Rows are points. Each copy is the shape, with its points in the same order, turned, moved and blurred by noise. Say if it was mirrored as well.
(in the rows, 128 means zero)

Shape (8 x 3):
[[176 132 135]
 [ 97 134  84]
 [158 140 147]
 [131 105 138]
 [102  83 134]
 [136 146 139]
 [149 104 129]
 [ 64  75 139]]
Copy 1 (8 x 3):
[[144  95 130]
 [ 67 149 125]
 [145 116 149]
 [131 151 119]
 [124 185 111]
 [127 125 160]
 [140 134 110]
 [114 217 115]]
Copy 1 is: mirrored
Copy 2:
[[ 92 101  96]
 [170 140 127]
 [ 89 120 106]
 [106 114 145]
 [124 122 176]
 [104 142 108]
 [106  97 133]
 [132 146 206]]
Copy 2 is: mirrored
Copy 3 (8 x 3):
[[120 167 146]
 [ 98 115  73]
 [114 145 153]
 [142 123 127]
 [159  97 102]
 [101 129 140]
 [146 146 124]
 [161  63  92]]
Copy 3 is: only turned
Copy 4, 8 rows:
[[120 101 101]
 [140 190 104]
 [115 109 113]
 [142 140 132]
 [159 160 155]
 [109 130 119]
 [152 119 123]
 [163 185 187]]
Copy 4 is: mirrored

Shape:
[[ 99 107 171  79]
 [101 112 117  99]
 [113  99 126 138]
 [144 149 143 134]
 [169 189 141 136]
 [ 79 124 130 154]
 [147 168 127 130]]
Copy 1 (7 x 4):
[[ 75  91 168 153]
 [122  99 144 155]
 [115 123 109 169]
 [122 159 142 129]
 [132 195 153  98]
 [136 136 131 196]
 [139 165 144 117]]
Copy 1 is: mirrored
Copy 2, 7 rows:
[[113 125 169  67]
 [147 153 136  90]
 [120 139 111 111]
 [124 127 151 152]
 [139 124 175 187]
 [102 181 117 115]
 [143 139 160 165]]
Copy 2 is: only turned

Shape (10 x 6):
[[146  99 147  93 152 119]
 [160 121 112  89 127 124]
 [132 150 157 127 122 127]
 [103 107  98  85  80 184]
 [ 91  91 142 130  75 115]
 [145 136 117  84 146 158]
 [ 90 135  98 104 135 127]
 [ 93 163 122 112 146 135]
 [130 112 105 157  90 189]
 [ 83 161 127  91 145 112]]
Copy 1 (10 x 6):
[[ 94 129 134 168 107 115]
 [101 123 116 121  95 120]
 [149 148 163 142  99 144]
 [ 90 126 103 109 109 212]
 [103 115 178 127 146 184]
 [116 146  94 139  85 139]
 [116 162 116 123 146 153]
 [144 181 125 132 128 151]
 [151  86 111 121 113 201]
 [120 198 135 127 133 144]]
Copy 1 is: mirrored
Copy 2, 10 rows:
[[158 111 153 142 180 138]
 [183 112 123 121 151 137]
 [136 137 155 134 119 135]
 [140  79 128  42 136 146]
 [114  94 157  95 137  76]
 [166 121 125 110 152 175]
 [124 139 104  90 157 130]
 [117 161 118 104 141 149]
 [117  61 115  99  95 150]
 [127 176 128  97 159 134]]
Copy 2 is: only turned
Copy 3:
[[107 139 116 120 150 174]
 [133 112 107 126 116 170]
 [147 144 139 122 147 123]
 [145 142 171 139  56 182]
 [100 120 199 115 112 133]
 [147 153 101 130 109 172]
 [116 159 126 100  81 136]
 [139 179 122 102 102 121]
 [137 136 164 190  82 132]
 [133 173 123  70 109 128]]
Copy 3 is: only turned

Shape, 13 rows:
[[164 152 139  90 133  99 150 123]
 [100 155 103 119 126 103 138 139]
 [120 155 160  98 150 145 157 106]
 [ 98 155  88 101 134 114 153 130]
 [122 143 120 115 131 134 100 141]
 [150  80 124 110 131 109 129  98]
 [107 149  91  92 130 146 126 121]
 [118 142  99  92  79 172 116 132]
 [ 89 128 122  95 145 139 151 147]
 [154  96 119 144 148 119 162 136]
 [143 154 129 249 149 110 130  92]
 [109 135 105  92  55 102 111 134]
 [114 131 110 110 142 119 161 137]]
Copy 1, 13 rows:
[[161 123 137 129 118  69 151 127]
 [137 163 127 110 140 129 157 136]
 [150  98 152 138 137 107 165 175]
 [143 159 109 102 146 119 169 156]
 [158 144 135 127 128 137 113 146]
 [122  87 108 102 127  93 105 124]
 [151 148 103 121 140 127 138 176]
 [132 156  92 144  90 135 119 186]
 [144 129 138  88 126 137 156 176]
 [146  85 113  96 115 128 149 103]
 [127  90 132 179 178 183 157  48]
 [ 96 187 111 124  96 104 114 147]
 [144 128 120  95 129 122 164 144]]
Copy 1 is: mirrored
Copy 2 (13 x 8):
[[137 145 140 113 126  89 120  78]
 [151 134 103  77 122 118 149 143]
 [114 106 167 101 103 122 145 101]
 [139 114 112  65 131 120 121 125]
 [130 143 139 118 132 128 140 150]
 [144 135 144 129 107 134  65 118]
 [102 139 132  69 143 138 124 133]
 [ 60 150 109 100 135 130 122 147]
 [115  91 142  81 131 121 122 141]
 [160  94 107 140 122 132 101 111]
 [194 120  87 159  82 206 182  97]
 [ 99 175  94  90 101  92 117 164]
 [128 105 126  84 127 114 113 121]]
Copy 2 is: mirrored

Shape (17 x 11):
[[109 136 125 133 127  62 130 144  98 104  66]
 [113 152 135 124 135 136 130 109 122 114 102]
 [139 127 126 116 134 136  88 152 130 124  75]
 [ 92 100 138  56 128 145 118  92 108 101 157]
 [116 118 145 137 170  73 145 152 101 166 114]
 [137 160 158 133 144  94 141 145 110  90 139]
 [ 81 110 146 113 170 137 114 123 100 117 154]
 [131 120 137  97 135 142  87 141 185 100 121]
 [137 136 138 160 105 137  98 151 150 117 124]
 [109 112  84 137 108  86 110 123 128 113 160]
 [ 83 114 131 134 110  89 142 124  90 134 124]
 [150 162 162 151 122 144  62 110 145 147  79]
 [144 146 163  96 131 122  80 120  70 136 123]
 [149  76 126 117 131 131  98  97 126 144 100]
 [ 51 116 193 134  95 103 100 155 158 111 129]
 [112 118 149 161 123 194 136 146 173 114 101]
 [165  93  28 115 124 126 145 125 152 179  95]]
Copy 1, 17 rows:
[[107  93 150 130  85 114 155 179  88  91 127]
 [130  99 153 119 121 146 109 141 108 128 158]
 [137 152 148 116  91 126  92 170 115 122 137]
 [ 82 110 199 103 140 138  86 103 163 107 128]
 [100 103 119  92 116 112 152 153  77 138  85]
 [111 123 169 107 106 103 170 111  86 127 153]
 [ 85 109 180  90 153 103  92 118 101 135 127]
 [120 155 138 113  83 109  82 118 149 133 168]
 [132 162 130 160 112 111 114 123  97 135 157]
 [ 68 140 118 146 131 125 124 106 110  82 137]
 [ 78  91 150 151 147 125 137 144 106 109 110]
 [167 142 149 153  67 156  81 135  72 157 150]
 [114 152 213 113  96 157 114 120  90 139 104]
 [151 135 132 120 112 143  77 125 129 103  87]
 [ 72  99 159 181 106  70 104 135 125 173 134]
 [172 125 123 141 153 102  85 149 129 164 179]
 [135 160  51  98 134 185 111 154 141  68 116]]
Copy 1 is: mirrored
Copy 2 (17 x 11):
[[110 153 171 119 119 106 144 213 111 104 134]
 [100 154 137 135 138 128 134 132 125 110 113]
 [126 123 136 103 134  98 104 153 124 131  89]
 [ 84  95 109 134 117  81 170  88 115  88 148]
 [154 134 160  95 143 139 133 168 107 111 183]
 [ 97 139 172 135 122 132 132 150 173 118 163]
 [116 111 124 137 161  98 129 115 138  70 167]
 [ 89  94 101 112 151  97 123 136 155 155 102]
 [135 128 116 148 124 122  96 155 157 149 113]
 [ 99  96 127 184 116 109 120 169 104 136 169]
 [128 133 131 149 106 119 151 166 102  90 169]
 [147 185 121 128 151  92 107 129 140 169  86]
 [129 155 161 111 105  70 115 103 130 116 151]
 [153 101 136 134 146  90 149 120  93 149 114]
 [129 134  55 130 125  92 155 189 183 104 158]
 [139 119  85 146 156 155 121 135 164 113  68]
 [124  73 139 126 124 164 106 148  28 172 101]]
Copy 2 is: mirrored

Shape, 17 rows:
[[115 142  98 171  93 145 103 155 111 144 143 147]
 [163 121 172 150 141 185 148 178  87 153 109 133]
 [105 130  93 116  87 135 132 105 150  88  95 174]
 [143 142 139 157 131 164 120 141 144 125 160 129]
 [127 167 133 113 144 115 130 175 104 157 122 101]
 [137 132 173 101  94 165 144 118 113 122 101 167]
 [141 128 164 113  92  95 172 150 157 100 172 164]
 [ 92 122 172 148 171 171  80 187  77 109 102 106]
 [159 167 175 150 161  98 102 149 117 118 167 175]
 [129 108 107  98  97 162 148 103 116 128 162 126]
 [ 96 108 156 152 116 120  79 133  74 127  92 167]
 [ 85 150 143 165 159 159 128 136  93 146  99 109]
 [153 117 115 160  87 126 122 131 122 125 141 100]
 [106 182 102 142 126 108 139 134 107 108 153 116]
 [160 109 117 176 139 106 120 139 107 107 168 178]
 [135 156 140 102 143 146 156 144 125 155 115 105]
 [125 119 137 111 108 175 162 127 151 171 105 137]]
Copy 1, 17 rows:
[[156 129 159 175  86 108 151 134 101 114 176 115]
 [167 147 165 133  49 187 148 138 107 138 112 168]
 [ 70 117 140 170 128  98 119 118 105  96 162 168]
 [163 139 149 109 102 132 130 152 116  99 152 131]
 [150 139 107 151  90 137 132 153  85 165 103 110]
 [ 96 129 156 116  82 126 145 131  95 136 136 202]
 [113 112 152 116 168 132 169 188  65 113 133 167]
 [163 148 189 139  57 167  59 125  78 165 129 114]
 [189 187 160 122 141 102 134 160  67 134 122 161]
 [114  79 143 109 109 117 159 100 108 104 133 134]
 [132 152 202 174  95 107 116 104  87 179 151 155]
 [161 144 126 148  78 163  97 105 106 167 164 132]
 [120 143 164 136 115 135 170 131 124 115 144  97]
 [141 145 102 146 130 123 135 121  64 122 154 101]
 [177 155 190 159 154 121 155 120  90  95 131 145]
 [133 125  98 123  89 151 132 144 110 146 108 142]
 [119  90 121 132  81 144 145 142 145 134 139 176]]
Copy 1 is: only turned
Copy 2:
[[105 150  91 149 143 156 111 148 157 135 133 170]
 [126 104 163 128 190 153 137 210 184 102 116 147]
 [114 112 106 165 100 130 157  78 157 138 106 143]
 [125 107 141 143 135 154 105 171 139 142 139 163]
 [103 171 136  80 144 135 114 177 129 108 108 130]
 [126 101 147 133 136 153 150 129 196  96 135 114]
 [134 123 121 166  56 115 111 170 161  95 137 106]
 [116 167 208 117 180 134 116 148 155  97 121 201]
 [183 185 147 134 104 154 137 185 131 112 140 147]
 [116  77  93 137 146 140  98 122 133 102 140 120]
 [110 188 159 164 166 138 155 116 168  98 148 158]
 [ 75 145 167 124 157 172 152 160 118 110 122 161]
 [107 139 118 163 150 146  85 157 143 154 116 119]
 [109 150 109 127 104 179 101 146 105 105 103 142]
 [163 148 112 191 140 133 115 168 118 112 115 151]
 [ 98 113 144  74 137 144 129 172 142 114 105 109]
 [ 89  77 125 119 148 136 158 154 166 136 148 110]]
Copy 2 is: mirrored
Copy 3, 17 rows:
[[147 178 116 135 114 132  95 175 111 114 138  84]
 [148 100 154 159 128 161 125 182  68 179 152 111]
 [129 179 182 117  77 145 134 141 170 117 101 103]
 [141 152 137 145 149 145  90 146 108 158 116 122]
 [149 115 117 117 145  92 162 153  98 155 131 105]
 [134 139 192 121  87 184 150 142 110 170 141 110]
 [123 178 125 108 123 160 138 133 174 167 160 172]
 [124 114 186 112 157 105 125 211  43 127 102 134]
 [150 134  85  70 133 169 111 156  99 170 112 153]
 [105 162 158 151 138 164 150 109 135 117 139  96]
 [129 137 160  75  73 135 121 183  64 103 138 116]
 [117 134 154 140 108  86 114 156  65 143 115 105]
 [153 153 131 155 131 132 117 125 119 107 152 131]
 [126 184  98 132 128  94 147 130 121 134  92 137]
 [127 145  86 120 119 192  95 167 125 115 119 147]
 [139 119 148 142 128 107 158 124 117 175 124 101]
 [125 124 179 155 101 140 125 121 137 167 153  75]]
Copy 3 is: only turned
Copy 4 (17 x 12):
[[ 92 135 145 170 165 148 136 149 117 135 149 170]
 [162 100 118 157 172 159 125 188 156 113 101 115]
 [ 84 143 122  96 138 111 180 143 132 187 129 177]
 [135 124 155 155 147 112 149 148 145  99 147 149]
 [153 149 130 133 141 192 124 138 126 123 149 110]
 [153  99 113 119 154 105 145 151 126 168 101 145]
 [134 123 128  79 111  87 102 180 107 140 168 156]
 [133 143 179 131 185 180 112 143 158  98  53 120]
 [133 152 156 135 175  84  89 144 140 114 164  93]
 [124  92  99 117 125 129 155 113 138 123 142 187]
 [ 83 141 131 132 190 135 110 135 104 144  70 127]
 [130 151 139 132 186 173 174 144 119  96  96 121]
 [116 147 114 170  99 132 132 145 121 116 130 161]
 [131 190 130 119 150 152 141 122 121 124 170 161]
 [ 81 149 111 141 163 100  93 152 151  99 155 147]
 [167 122 123 118 127 171 163 144 136 125 143 113]
 [128  77 105 124 129 142 189 164 121 139 131 133]]
Copy 4 is: only turned
